Each row is a point. Each copy is the shape, with its points in the same order, stretched, turned, moved and blurred by noise. Some copies are also mirrored. Which?

Shape:
[[-0.146,-0.146,0.130],
[0.460,0.385,0.245],
[0.070,-0.252,-0.115],
[0.161,0.047,0.209],
[-0.305,0.026,0.301],
[-0.073,-0.197,0.091],
[-0.293,-0.019,0.134],
[-0.160,-0.006,-0.277],
[-0.090,-0.168,-0.011]]
Copy 1:
[[0.091,0.247,-0.088],
[-0.419,0.547,0.374],
[0.245,-0.038,0.088],
[-0.089,0.396,0.119],
[-0.096,0.430,-0.240],
[0.161,0.198,-0.023],
[-0.023,0.221,-0.219],
[0.084,-0.232,-0.049],
[0.149,0.057,-0.039]]
Copy 1 is: mirrored
Copy 2:
[[-0.152,-0.192,0.049],
[-0.285,0.279,0.586],
[0.116,-0.086,0.200],
[-0.195,0.056,0.340],
[-0.390,-0.208,-0.060],
[-0.062,-0.237,0.117],
[-0.240,-0.097,-0.051],
[0.014,0.078,-0.118],
[-0.085,-0.171,0.029]]
Copy 2 is: only turned

Shape:
[[0.214,-0.333,-0.232,-0.298],
[0.191,0.096,-0.018,0.020],
[0.053,-0.431,-0.006,-0.223],
[-0.169,-0.020,0.136,-0.161],
[-0.069,-0.178,0.106,0.334],
[-0.344,0.108,-0.113,0.291],
[0.069,0.049,-0.083,0.253],
[-0.016,-0.093,0.203,-0.092],
[0.236,0.062,0.179,0.269]]
Copy 1:
[[0.448,0.104,-0.389,-0.041],
[-0.058,0.110,0.037,-0.116],
[0.491,-0.093,-0.229,0.161],
[0.040,-0.358,-0.062,0.089],
[-0.108,0.072,0.190,0.432],
[-0.458,-0.060,-0.118,0.437],
[-0.181,0.215,0.023,0.137],
[0.125,-0.262,0.119,0.063],
[-0.134,0.238,0.342,0.022]]
Copy 1 is: only turned
Copy 2:
[[0.056,-0.302,-0.427,-0.177],
[0.150,0.082,-0.170,-0.149],
[-0.107,-0.288,-0.401,0.086],
[-0.138,-0.137,0.074,0.074],
[-0.253,0.218,-0.418,0.256],
[-0.379,0.293,-0.150,0.027],
[-0.060,0.195,-0.320,-0.036],
[-0.068,-0.103,-0.050,0.171],
[0.132,0.198,-0.298,0.141]]
Copy 2 is: only turned
Copy 3:
[[0.094,-0.437,-0.468,-0.219],
[0.167,-0.057,0.151,-0.166],
[0.045,-0.324,-0.344,0.014],
[-0.207,0.055,0.041,0.077],
[0.358,0.136,-0.061,0.056],
[0.121,0.566,0.056,-0.161],
[0.304,0.194,0.140,-0.149],
[-0.073,-0.050,0.014,0.132],
[0.316,0.030,0.279,-0.038]]
Copy 3 is: only turned
